Every row gives one point. To make a cloud, some directions were put in groups of two or more. Within a group, all points are equally far from the middle, so they leave a hole (a ring in 2 directions, a hollow ball in 3). The other directions are filled evenly. Then the cloud was stretched, turned, moved and blurred a little. Count the holes, and give their numbers of directions, smallest first.
In the rows, 100 means zero.

Cloud (22 x 3):
125, 87, 58
134, 57, 104
59, 83, 72
98, 151, 71
89, 70, 128
56, 113, 92
107, 143, 110
55, 132, 70
107, 129, 74
125, 109, 153
68, 67, 125
97, 125, 81
127, 132, 154
63, 71, 65
117, 87, 148
59, 86, 68
123, 101, 94
98, 47, 126
61, 85, 49
101, 111, 75
133, 109, 131
84, 72, 75
Holes: 0

Cloud (30 x 4):
131, 142, 74, 101
100, 130, 33, 105
57, 91, 52, 117
115, 74, 66, 73
99, 141, 84, 70
129, 139, 70, 91
155, 127, 68, 62
34, 85, 116, 125
100, 32, 134, 97
46, 96, 103, 97
108, 120, 105, 84
92, 96, 138, 128
126, 87, 45, 95
83, 136, 66, 95
78, 115, 72, 106
77, 140, 83, 91
65, 92, 92, 73
111, 46, 104, 97
67, 140, 58, 92
127, 69, 79, 81
89, 37, 60, 65
85, 58, 101, 54
61, 78, 53, 114
43, 86, 113, 126
77, 96, 146, 111
104, 104, 62, 97
122, 72, 115, 87
64, 100, 71, 102
87, 98, 29, 110
104, 65, 70, 92
Holes: 0

Cloud (50 x 6):
117, 131, 104, 78, 57, 152
119, 89, 142, 91, 75, 139
131, 147, 143, 86, 93, 143
146, 150, 115, 84, 63, 134
142, 69, 79, 109, 102, 45
108, 108, 129, 137, 69, 85
100, 115, 149, 69, 139, 69
53, 125, 91, 108, 93, 83
115, 126, 49, 127, 96, 118
88, 47, 77, 96, 102, 58
93, 134, 96, 111, 112, 70
62, 86, 49, 145, 76, 98
159, 97, 114, 105, 74, 128
106, 109, 44, 103, 100, 72
163, 104, 69, 118, 79, 82
114, 115, 74, 146, 104, 119
129, 92, 127, 108, 57, 138
68, 57, 83, 84, 120, 117
140, 72, 70, 136, 69, 76
87, 136, 65, 120, 107, 145
129, 73, 63, 142, 88, 67
159, 115, 131, 82, 89, 133
90, 109, 118, 70, 70, 72
121, 120, 74, 95, 51, 135
159, 91, 103, 121, 53, 90
85, 81, 53, 141, 68, 132
86, 85, 54, 87, 95, 67
97, 158, 116, 97, 66, 142
120, 53, 79, 111, 106, 45
141, 104, 129, 123, 49, 99
113, 72, 93, 82, 153, 84
118, 120, 86, 95, 40, 114
99, 96, 105, 62, 74, 69
74, 97, 105, 148, 98, 141
146, 101, 60, 113, 97, 64
148, 109, 130, 120, 52, 111
126, 107, 99, 48, 101, 61
125, 75, 62, 149, 73, 100
83, 109, 123, 144, 72, 133
61, 125, 103, 121, 62, 105
120, 110, 165, 66, 123, 113
128, 71, 136, 74, 103, 114
87, 97, 114, 104, 143, 53
84, 158, 107, 107, 80, 145
73, 58, 60, 110, 97, 62
89, 135, 126, 70, 112, 67
146, 88, 140, 52, 123, 71
75, 130, 135, 53, 124, 80
72, 78, 124, 105, 146, 64
111, 140, 123, 91, 97, 67
Holes: 3 (2, 2, 2)

Cloud (75 x 8):
89, 70, 80, 113, 76, 38, 83, 102
69, 100, 118, 122, 86, 83, 84, 156
130, 110, 86, 135, 120, 118, 53, 132
91, 86, 74, 141, 115, 91, 65, 152
85, 124, 148, 83, 83, 87, 51, 79
92, 110, 124, 81, 76, 35, 94, 110
67, 101, 130, 63, 126, 47, 69, 70
111, 82, 126, 70, 119, 68, 137, 113
65, 96, 114, 123, 92, 74, 80, 68
132, 68, 75, 81, 137, 70, 128, 93
60, 77, 150, 111, 61, 72, 96, 110
91, 110, 87, 96, 82, 151, 46, 101
91, 60, 81, 147, 144, 64, 113, 104
91, 50, 88, 93, 72, 44, 127, 76
108, 63, 78, 125, 133, 148, 129, 116
116, 58, 154, 100, 75, 73, 101, 81
91, 112, 99, 117, 83, 91, 35, 83
121, 85, 55, 146, 109, 128, 135, 123
104, 62, 58, 71, 114, 39, 113, 79
56, 131, 125, 114, 102, 64, 70, 101
59, 119, 61, 110, 84, 152, 69, 94
81, 82, 126, 141, 88, 98, 87, 74
82, 79, 126, 115, 53, 148, 146, 99
70, 112, 147, 79, 85, 133, 126, 65
108, 110, 88, 105, 129, 17, 72, 85
130, 76, 145, 124, 69, 90, 153, 82
55, 116, 129, 110, 100, 67, 48, 91
110, 53, 51, 79, 79, 96, 111, 60
65, 122, 88, 104, 96, 88, 28, 129
92, 68, 63, 129, 54, 105, 91, 98
115, 87, 51, 124, 113, 114, 144, 117
79, 93, 45, 105, 160, 78, 83, 77
84, 86, 54, 95, 103, 106, 115, 37
105, 55, 80, 151, 103, 138, 126, 79
100, 116, 90, 125, 122, 167, 61, 89
63, 86, 47, 70, 144, 99, 115, 60
140, 114, 130, 90, 141, 84, 84, 65
141, 103, 91, 118, 146, 82, 126, 45
82, 99, 82, 122, 54, 115, 49, 118
90, 125, 156, 145, 141, 100, 74, 124
139, 113, 56, 149, 99, 125, 99, 78
136, 77, 78, 100, 69, 78, 117, 53
106, 78, 117, 73, 120, 35, 81, 115
31, 124, 96, 110, 112, 129, 75, 116
130, 119, 139, 118, 66, 128, 102, 122
126, 116, 122, 150, 145, 66, 82, 80
138, 97, 63, 103, 98, 153, 137, 84
110, 119, 94, 105, 148, 79, 149, 67
111, 74, 147, 108, 143, 42, 140, 85
101, 74, 134, 80, 117, 91, 111, 36
116, 125, 96, 102, 132, 155, 139, 73
64, 82, 124, 131, 61, 161, 106, 116
134, 58, 102, 92, 128, 114, 132, 95
71, 104, 140, 68, 144, 43, 99, 77
122, 127, 113, 105, 118, 144, 57, 103
121, 71, 130, 149, 134, 81, 102, 90
123, 88, 114, 94, 141, 108, 102, 44
111, 90, 89, 137, 102, 156, 132, 134
117, 127, 137, 121, 81, 84, 66, 71
148, 79, 137, 96, 77, 64, 91, 78
96, 99, 102, 67, 92, 82, 129, 31
113, 120, 122, 80, 156, 52, 74, 90
89, 84, 163, 108, 55, 118, 133, 97
74, 108, 156, 133, 88, 132, 72, 99
104, 58, 88, 69, 112, 36, 146, 85
57, 139, 101, 93, 113, 105, 98, 108
61, 114, 44, 112, 94, 119, 60, 117
121, 87, 106, 172, 84, 122, 125, 120
120, 92, 94, 147, 61, 120, 65, 114
40, 109, 130, 90, 110, 103, 46, 100
82, 98, 141, 132, 153, 99, 75, 127
95, 84, 109, 120, 155, 153, 107, 98
79, 119, 86, 75, 88, 89, 115, 108
69, 71, 118, 79, 52, 122, 150, 94
91, 96, 162, 103, 127, 87, 140, 118
Holes: 3 (2, 2, 4)

Cloud (95 x 9):
100, 43, 89, 114, 113, 118, 91, 89, 155
101, 97, 70, 87, 105, 97, 83, 103, 133
115, 66, 121, 95, 117, 133, 63, 91, 119
145, 97, 118, 83, 122, 128, 107, 120, 125
93, 63, 122, 97, 118, 88, 73, 109, 164
102, 104, 114, 114, 114, 73, 122, 147, 98
62, 98, 111, 67, 94, 81, 105, 157, 114
64, 89, 85, 63, 114, 59, 117, 122, 103
50, 20, 74, 102, 127, 110, 88, 65, 129
129, 144, 92, 89, 113, 89, 88, 132, 126
82, 113, 93, 94, 161, 91, 77, 105, 111
91, 129, 109, 84, 92, 113, 126, 86, 109
107, 116, 110, 72, 100, 83, 85, 91, 83
158, 133, 118, 88, 95, 118, 135, 113, 134
127, 77, 105, 67, 125, 113, 66, 129, 115
140, 151, 145, 106, 108, 92, 128, 106, 106
93, 49, 65, 82, 89, 125, 126, 116, 119
90, 119, 71, 114, 89, 92, 55, 100, 132
107, 75, 101, 104, 83, 60, 97, 68, 109
71, 64, 108, 58, 96, 123, 106, 85, 93
105, 112, 90, 61, 83, 86, 86, 86, 104
98, 89, 105, 90, 127, 120, 97, 152, 104
107, 137, 70, 121, 139, 117, 82, 121, 86
106, 76, 107, 90, 142, 156, 129, 127, 90
120, 122, 119, 102, 108, 97, 138, 132, 111
132, 56, 83, 55, 144, 129, 105, 90, 88
137, 172, 109, 90, 104, 83, 116, 123, 135
119, 133, 117, 72, 88, 64, 95, 135, 114
88, 114, 103, 70, 109, 142, 88, 90, 92
157, 127, 107, 90, 118, 114, 102, 121, 131
128, 113, 89, 100, 98, 115, 93, 98, 177
51, 78, 102, 87, 114, 124, 73, 135, 128
116, 96, 110, 63, 117, 168, 96, 116, 130
87, 100, 109, 104, 131, 76, 62, 72, 121
77, 62, 87, 81, 112, 99, 65, 57, 131
62, 41, 100, 85, 86, 130, 113, 123, 114
146, 173, 120, 124, 83, 87, 109, 149, 119
105, 69, 115, 100, 113, 128, 80, 58, 160
70, 78, 84, 120, 136, 100, 51, 102, 84
100, 130, 87, 148, 89, 94, 76, 111, 91
126, 129, 87, 94, 123, 111, 67, 98, 137
128, 113, 152, 85, 142, 100, 107, 117, 142
106, 95, 90, 113, 104, 143, 58, 90, 104
91, 74, 125, 110, 95, 42, 108, 133, 132
78, 52, 117, 94, 145, 123, 81, 107, 90
63, 39, 61, 92, 135, 105, 75, 81, 89
122, 136, 119, 136, 125, 97, 97, 74, 99
55, 93, 84, 96, 118, 78, 69, 96, 81
67, 73, 121, 128, 102, 107, 106, 130, 142
106, 102, 108, 99, 72, 63, 119, 110, 135
141, 127, 146, 110, 133, 87, 144, 116, 92
113, 85, 109, 107, 130, 143, 127, 124, 121
102, 108, 72, 94, 86, 112, 87, 116, 56
56, 39, 93, 119, 144, 82, 82, 103, 129
100, 94, 72, 116, 111, 91, 63, 113, 128
102, 87, 112, 100, 75, 100, 102, 98, 102
32, 34, 104, 82, 120, 125, 114, 94, 103
100, 104, 125, 121, 126, 85, 47, 89, 135
74, 73, 70, 125, 116, 98, 66, 87, 100
34, 52, 84, 88, 99, 105, 75, 83, 110
50, 83, 130, 122, 152, 70, 77, 126, 134
81, 41, 129, 116, 128, 102, 91, 93, 122
149, 159, 92, 81, 81, 103, 91, 95, 125
74, 120, 103, 75, 92, 64, 126, 131, 120
119, 152, 110, 110, 104, 81, 127, 139, 109
124, 65, 119, 96, 89, 72, 91, 129, 102
117, 99, 130, 130, 110, 71, 110, 147, 108
53, 5, 78, 72, 135, 98, 93, 80, 131
99, 116, 156, 100, 147, 110, 124, 91, 112
117, 124, 78, 106, 83, 85, 91, 121, 102
126, 57, 78, 81, 108, 114, 91, 84, 136
62, 78, 94, 134, 122, 106, 94, 162, 120
90, 77, 99, 99, 117, 103, 111, 159, 78
50, 67, 103, 133, 165, 83, 104, 86, 129
95, 54, 71, 91, 112, 103, 82, 61, 130
77, 48, 73, 100, 99, 115, 101, 146, 113
72, 87, 98, 61, 131, 109, 90, 58, 98
108, 99, 88, 72, 86, 127, 131, 85, 81
96, 134, 86, 146, 112, 98, 104, 86, 123
48, 58, 93, 65, 90, 67, 68, 92, 83
85, 114, 110, 143, 120, 109, 69, 102, 128
65, 73, 106, 122, 139, 116, 98, 78, 97
80, 73, 83, 69, 114, 79, 108, 137, 92
96, 36, 117, 109, 123, 103, 59, 92, 131
125, 123, 102, 109, 115, 94, 143, 114, 117
46, 78, 106, 159, 148, 70, 63, 115, 103
106, 88, 102, 48, 110, 164, 137, 121, 115
134, 145, 139, 125, 117, 123, 145, 117, 90
97, 140, 84, 99, 83, 71, 99, 137, 132
65, 70, 105, 135, 130, 82, 77, 77, 150
87, 70, 120, 101, 118, 101, 97, 147, 73
117, 106, 105, 70, 88, 57, 110, 76, 143
95, 83, 84, 100, 104, 45, 65, 107, 134
152, 129, 98, 83, 92, 75, 77, 97, 125
99, 90, 63, 94, 111, 138, 49, 99, 109
Holes: 1 (3)

Cloud (105 x 9):
79, 104, 87, 56, 133, 141, 90, 123, 124
65, 70, 157, 135, 115, 125, 119, 98, 101
79, 60, 75, 117, 42, 87, 129, 105, 64
134, 74, 35, 90, 142, 73, 101, 73, 90
50, 61, 149, 150, 89, 104, 126, 135, 59
71, 97, 82, 145, 48, 92, 114, 84, 81
92, 125, 91, 105, 99, 58, 120, 133, 136
111, 142, 92, 71, 104, 106, 128, 79, 152
73, 85, 40, 158, 80, 109, 115, 91, 74
113, 64, 112, 72, 73, 100, 68, 68, 50
111, 148, 65, 95, 134, 109, 119, 139, 109
96, 80, 56, 124, 131, 138, 74, 104, 122
82, 99, 122, 57, 44, 93, 114, 68, 71
85, 47, 62, 127, 125, 81, 122, 65, 73
80, 77, 54, 83, 143, 57, 111, 108, 56
101, 65, 85, 116, 48, 115, 113, 88, 110
87, 108, 101, 149, 93, 122, 101, 81, 158
127, 95, 114, 32, 84, 99, 101, 83, 118
90, 86, 83, 34, 120, 65, 91, 88, 62
90, 50, 62, 87, 147, 72, 106, 101, 101
55, 90, 70, 35, 159, 80, 77, 73, 93
88, 96, 50, 114, 102, 98, 67, 108, 62
121, 101, 86, 119, 79, 108, 105, 89, 40
59, 94, 109, 113, 156, 89, 148, 135, 108
117, 17, 84, 126, 81, 108, 115, 54, 80
87, 95, 86, 113, 59, 73, 74, 108, 79
66, 100, 106, 105, 143, 98, 154, 78, 99
58, 96, 102, 89, 112, 127, 114, 127, 61
83, 85, 134, 65, 103, 72, 113, 25, 93
106, 117, 90, 120, 84, 109, 171, 113, 117
131, 74, 127, 81, 169, 112, 109, 83, 89
50, 69, 71, 60, 131, 59, 94, 115, 81
118, 55, 106, 62, 120, 95, 51, 45, 97
149, 99, 100, 104, 103, 144, 109, 110, 75
110, 63, 82, 35, 159, 100, 87, 79, 115
107, 101, 147, 74, 157, 107, 96, 63, 96
78, 102, 92, 121, 125, 126, 117, 163, 72
113, 72, 88, 84, 30, 118, 115, 42, 75
151, 63, 74, 91, 107, 62, 121, 66, 91
91, 100, 51, 116, 89, 87, 62, 116, 79
66, 138, 100, 62, 120, 92, 94, 127, 72
78, 99, 55, 49, 151, 110, 93, 96, 140
36, 85, 114, 86, 121, 127, 69, 93, 77
103, 68, 94, 40, 114, 139, 87, 110, 104
80, 135, 69, 50, 181, 127, 114, 83, 100
161, 77, 59, 71, 93, 73, 131, 60, 90
63, 58, 78, 114, 78, 95, 110, 127, 41
103, 92, 95, 165, 87, 139, 140, 110, 112
126, 59, 90, 125, 93, 58, 102, 65, 90
45, 82, 76, 75, 96, 67, 122, 94, 92
97, 40, 124, 124, 156, 111, 117, 106, 104
66, 49, 116, 149, 81, 58, 120, 75, 79
110, 107, 78, 140, 73, 139, 151, 112, 115
127, 97, 63, 55, 116, 85, 128, 78, 38
69, 80, 102, 156, 79, 52, 89, 89, 122
67, 95, 83, 87, 91, 74, 77, 139, 48
94, 89, 164, 152, 98, 92, 112, 115, 109
111, 89, 135, 81, 110, 106, 165, 69, 116
77, 69, 90, 123, 36, 75, 121, 119, 96
125, 60, 69, 44, 82, 100, 83, 99, 56
65, 147, 122, 41, 97, 94, 95, 90, 92
110, 77, 90, 37, 150, 131, 119, 88, 115
50, 96, 63, 96, 121, 69, 121, 60, 115
81, 125, 78, 105, 89, 84, 135, 106, 155
107, 112, 110, 187, 106, 103, 151, 91, 107
92, 24, 101, 98, 141, 90, 99, 85, 108
75, 80, 102, 118, 74, 109, 125, 137, 120
76, 123, 138, 124, 127, 108, 78, 118, 96
87, 121, 142, 90, 157, 93, 85, 82, 149
102, 40, 73, 80, 144, 99, 102, 60, 112
116, 67, 123, 87, 117, 143, 104, 133, 59
133, 68, 107, 103, 35, 94, 141, 106, 95
122, 80, 116, 114, 52, 130, 128, 90, 115
59, 119, 42, 55, 157, 101, 106, 71, 91
78, 100, 150, 133, 123, 91, 114, 84, 151
72, 76, 92, 89, 162, 70, 121, 111, 52
76, 91, 96, 131, 184, 103, 123, 114, 90
61, 112, 85, 103, 165, 108, 63, 83, 85
84, 90, 71, 124, 143, 111, 111, 63, 161
129, 12, 68, 110, 123, 100, 97, 71, 59
91, 70, 114, 156, 134, 131, 135, 100, 92
80, 147, 92, 90, 98, 104, 158, 75, 107
126, 72, 56, 86, 113, 131, 57, 78, 96
102, 91, 69, 71, 79, 126, 127, 79, 131
137, 99, 101, 76, 156, 104, 104, 70, 126
127, 116, 101, 93, 68, 111, 177, 78, 66
85, 70, 115, 57, 134, 113, 119, 134, 101
116, 161, 63, 79, 131, 121, 115, 115, 121
83, 52, 75, 36, 102, 91, 91, 104, 71
52, 121, 113, 134, 91, 98, 149, 155, 117
72, 133, 147, 109, 103, 116, 83, 95, 105
131, 87, 103, 87, 101, 126, 62, 70, 121
89, 83, 33, 79, 158, 82, 97, 68, 83
153, 79, 52, 62, 61, 89, 115, 79, 57
71, 78, 85, 86, 61, 59, 137, 88, 90
35, 80, 129, 145, 100, 81, 107, 84, 91
96, 112, 123, 64, 73, 103, 101, 93, 55
98, 74, 69, 102, 108, 104, 67, 89, 53
87, 49, 78, 82, 97, 85, 127, 126, 95
71, 157, 76, 79, 106, 84, 102, 115, 80
104, 25, 78, 115, 76, 115, 99, 104, 72
61, 70, 78, 156, 108, 100, 113, 93, 66
79, 77, 59, 64, 97, 105, 72, 109, 64
69, 125, 92, 107, 121, 103, 166, 99, 106
118, 94, 137, 40, 116, 151, 86, 103, 76
Holes: 3 (2, 2, 2)
